Each wall is flat, endless, passes through zero and stands at right angles to its row. A trip goes straight from one point to another. Which walls does it cross, in order?

Walls:
(1): |  35 | -29 |  13 |
(2): |  35 | -14 | -10 |
(3): |  2 | -9 | 17 |
Trips:
| -36 |   5 | -50 | to | -30 |  12 | -19 | => none
|   5 | -16 |  14 | to |  22 | -38 | -26 | => 3
|   6 | -42 |  15 | to |  -2 | -45 |  26 | => none
| -24 |  51 |  49 | to | 53 | 19 | 67 | => 1, 2
|  38 | -11 |   7 | to |  18 |  23 | -46 | => 3, 1
| -15 |  32 |   1 | to |   4 |  47 | -29 | => none
| 21 | -6 | 37 | to |  10 |  43 | -33 | => 3, 1
| -46 |  -6 |  16 | to |  32 | -16 | -10 | => 1, 2
|  69 |   0 | -39 | to | -2 | 48 |  8 | => 1, 2

Walls:
(1): |  38 | -32 |   0 |   1 |  60 | -28 |  39 |  -5 |
(2): |  45 | -34 |   0 |   6 | -17 |  13 | -20 |  35 |
(3): |  11 |  31 |   5 |  34 | -35 | -14 |  -2 | -16 |
(4): | -24 |  23 |  38 |  30 |  14 | -10 |  16 |   3 |
(5): |  29 |   2 |   5 | -13 |  39 |   3 |  38 |  41 |
Trips:
|  21 | -27 | -67 |   5 |   1 |  14 |  13 |  -1 | to |  -1 | -12 |  -8 |  28 | -43 | -14 | -58 | -12 | => 5, 3, 1
| -38 |  32 | -42 |   6 | -23 | -26 |   6 |  32 | to | -45 | -30 |  30 |   6 | -40 |  -6 |  32 | -42 | => none
|  81 | -17 |  58 |  21 | -30 |  17 | -34 | -35 | to | -22 |  -8 | -16 |  37 |  44 |  21 | -18 |  -9 | => 4, 3, 2
|  -6 |  23 | -41 |   7 | -11 | -33 |   5 |  21 | to | -22 |   1 |  -6 | -21 | -31 | -33 | -13 | -29 | => 5
|  11 |   8 | -18 | -26 |  23 | -56 |  -6 | -22 | to | -15 |  10 |  45 |  51 |   1 | -29 |   8 | -18 | => 3, 5, 4
| -57 | -27 |  10 | -21 |  18 | -27 |   5 |  -8 | to |   9 | -31 | -50 |  36 |  33 | -42 |  30 |  -6 | => 5, 4

Walls:
(1): | -42 |  32 |  44 | -26 |  15 | -44 |  23 |   3 |  -9 |  -6 |   8 | -15 |
(2): |   8 |   4 |   1 | -29 | -25 | -28 |  40 |   3 |   8 | -43 |   7 |  -7 |
(3): | -14 | -30 |   4 |  21 |  10 |   0 |  -8 | -27 | -15 |  71 | -27 |  45 |
(4): | -20 |  81 | -24 |  -6 | -20 | -31 | -23 |  -6 |   4 |  20 |  23 |  18 |
(5): | -24 | -12 |  -7 | -24 | -25 |  -6 |  39 | -34 | -18 |  25 |  57 |  -9 |
(6): | -43 | -36 | -33 |   1 |  15 |  21 |   3 | -29 | -26 |   2 | -40 | -30 |
(7): | -45 |  26 | -12 |   5 |  -2 |  39 | -49 | -39 |  51 |  14 | -26 |  10 |
Trips:
| -37 |  26 | -22 |  -7 |  -2 |  14 |  -5 | -28 |  22 |  40 |  44 | -17 | to | -10 |  30 | -66 |  27 |  -7 |  13 |  36 | -46 |  42 |  -6 | -13 | -14 | => 1, 3, 2
| -20 | -21 | -43 |  46 | -86 | -38 |   2 |  13 |  57 |  26 |   1 |  65 | to |   5 |   1 |  48 |  44 | -23 | -43 |  18 |   2 |   7 | -49 |  52 |   5 | => 7, 3, 1
|  20 |  42 | -18 | -40 |  -9 | -54 |  34 |  -3 |   5 |  -5 |   4 |   7 | to | -61 |  71 |   1 |  -2 | -14 |  -6 |  29 |  -1 | -19 | -16 |  59 |   1 | => 7
|  32 | -11 |  -3 |  17 |   9 |  -7 |   4 |  -4 |   1 |  29 | -10 |  47 | to |   3 | -12 |  -9 |  -9 | -18 | -24 | -10 |   3 |   1 | -12 |  49 |  -1 | => 4, 5, 2, 3, 1
